Every row gives one point. Each copy is the shape, with its points in the same order, stretched, turned, moved and blurred by noise. Some copies are also mirrored. Which?
In the rows, zero is written as 100.

Shape:
[[91, 136],
[79, 99],
[100, 80],
[102, 77],
[120, 151],
[135, 151],
[73, 113]]
Copy 1:
[[103, 142],
[67, 129],
[78, 99],
[71, 96],
[146, 133],
[162, 121],
[74, 142]]
Copy 1 is: only turned
Copy 2:
[[132, 105],
[102, 79],
[80, 90],
[74, 91],
[134, 137],
[130, 148],
[118, 82]]
Copy 2 is: mirrored
Copy 3:
[[68, 123],
[110, 120],
[128, 88],
[124, 88],
[40, 98],
[29, 80],
[99, 137]]
Copy 3 is: mirrored
Copy 4:
[[71, 108],
[94, 75],
[118, 85],
[129, 87],
[55, 150],
[77, 157],
[81, 74]]
Copy 4 is: only turned

Shape:
[[65, 97, 132],
[100, 86, 100],
[81, 27, 104],
[133, 91, 109],
[99, 96, 90],
[169, 117, 90]]
Copy 1:
[[73, 101, 140],
[104, 85, 95],
[66, 38, 80],
[133, 75, 106],
[107, 98, 94],
[178, 93, 89]]
Copy 1 is: only turned
Copy 2:
[[44, 82, 81],
[86, 94, 75],
[97, 55, 24],
[96, 124, 77],
[96, 84, 84],
[131, 154, 101]]
Copy 2 is: mirrored
Copy 3:
[[60, 103, 121],
[104, 86, 109],
[77, 31, 110],
[119, 96, 136],
[102, 99, 101],
[160, 110, 129]]
Copy 3 is: only turned

Shape:
[[132, 102, 79, 55],
[99, 70, 126, 126],
[88, 68, 128, 142],
[72, 106, 91, 50],
[156, 92, 123, 89],
[70, 98, 95, 65],
[71, 119, 83, 91],
[130, 98, 138, 99],
[91, 63, 123, 128]]
Copy 1:
[[152, 114, 87, 91],
[88, 72, 67, 153],
[72, 62, 58, 157],
[125, 60, 111, 63],
[131, 140, 85, 156],
[120, 53, 100, 73],
[99, 70, 93, 63],
[108, 116, 100, 154],
[87, 61, 59, 153]]
Copy 1 is: only turned
Copy 2:
[[174, 95, 103, 112],
[81, 66, 70, 97],
[61, 67, 67, 105],
[128, 84, 158, 110],
[148, 89, 57, 67],
[115, 80, 149, 117],
[98, 105, 132, 129],
[116, 92, 72, 62],
[78, 59, 73, 106]]
Copy 2 is: mirrored
Copy 3:
[[162, 121, 88, 120],
[96, 60, 122, 79],
[76, 53, 125, 86],
[126, 125, 81, 72],
[159, 93, 140, 112],
[121, 114, 83, 72],
[95, 125, 84, 93],
[137, 87, 145, 92],
[86, 56, 119, 80]]
Copy 3 is: only turned

Shape:
[[119, 83, 78, 58, 124, 80],
[97, 87, 123, 117, 135, 80],
[127, 81, 110, 69, 72, 80],
[83, 89, 91, 124, 76, 80],
[80, 37, 117, 87, 93, 195],
[106, 69, 93, 170, 76, 85],
[90, 83, 48, 80, 69, 91],
[81, 92, 121, 94, 76, 108],
[88, 65, 103, 67, 93, 82],
[143, 89, 120, 104, 120, 82],
[80, 73, 83, 61, 163, 88],
[88, 70, 114, 100, 76, 88]]
Copy 1:
[[113, 121, 52, 98, 128, 88],
[129, 86, 116, 104, 115, 72],
[124, 117, 45, 76, 78, 74],
[91, 77, 98, 109, 65, 83],
[155, 38, 59, 77, 77, 170],
[117, 98, 116, 137, 35, 89],
[74, 104, 53, 104, 85, 116],
[115, 62, 75, 64, 74, 95],
[106, 88, 47, 95, 99, 79],
[142, 126, 92, 83, 97, 74],
[108, 76, 77, 110, 159, 103],
[112, 76, 64, 103, 65, 75]]
Copy 1 is: only turned
Copy 2:
[[81, 84, 151, 109, 133, 84],
[109, 142, 120, 125, 88, 87],
[110, 73, 160, 93, 76, 105],
[110, 100, 90, 79, 43, 79],
[163, 36, 123, 182, 103, 97],
[154, 129, 87, 79, 54, 59],
[91, 57, 107, 81, 84, 80],
[107, 85, 104, 116, 50, 109],
[94, 71, 141, 116, 82, 75],
[121, 130, 150, 101, 111, 98],
[67, 108, 144, 150, 140, 64],
[116, 84, 122, 109, 52, 86]]
Copy 2 is: only turned
Copy 3:
[[126, 40, 117, 84, 111, 85],
[137, 75, 101, 145, 102, 116],
[109, 90, 155, 87, 111, 82],
[115, 114, 89, 92, 117, 129],
[125, 76, 145, 77, 24, 185],
[147, 150, 83, 109, 93, 118],
[109, 82, 97, 37, 116, 121],
[93, 100, 124, 100, 103, 135],
[130, 67, 133, 77, 124, 131],
[128, 87, 131, 138, 88, 67],
[138, 9, 92, 98, 109, 135],
[125, 104, 123, 93, 114, 130]]
Copy 3 is: mirrored
Copy 4:
[[111, 81, 111, 73, 67, 84],
[121, 114, 100, 119, 91, 106],
[75, 111, 116, 63, 74, 106],
[65, 97, 89, 111, 115, 125],
[148, 109, 109, 35, 124, 165],
[85, 107, 55, 117, 98, 145],
[73, 62, 96, 71, 104, 107],
[84, 108, 106, 88, 127, 126],
[92, 95, 132, 82, 88, 110],
[115, 124, 96, 80, 58, 96],
[142, 73, 136, 93, 82, 82],
[77, 116, 114, 94, 101, 132]]
Copy 4 is: only turned
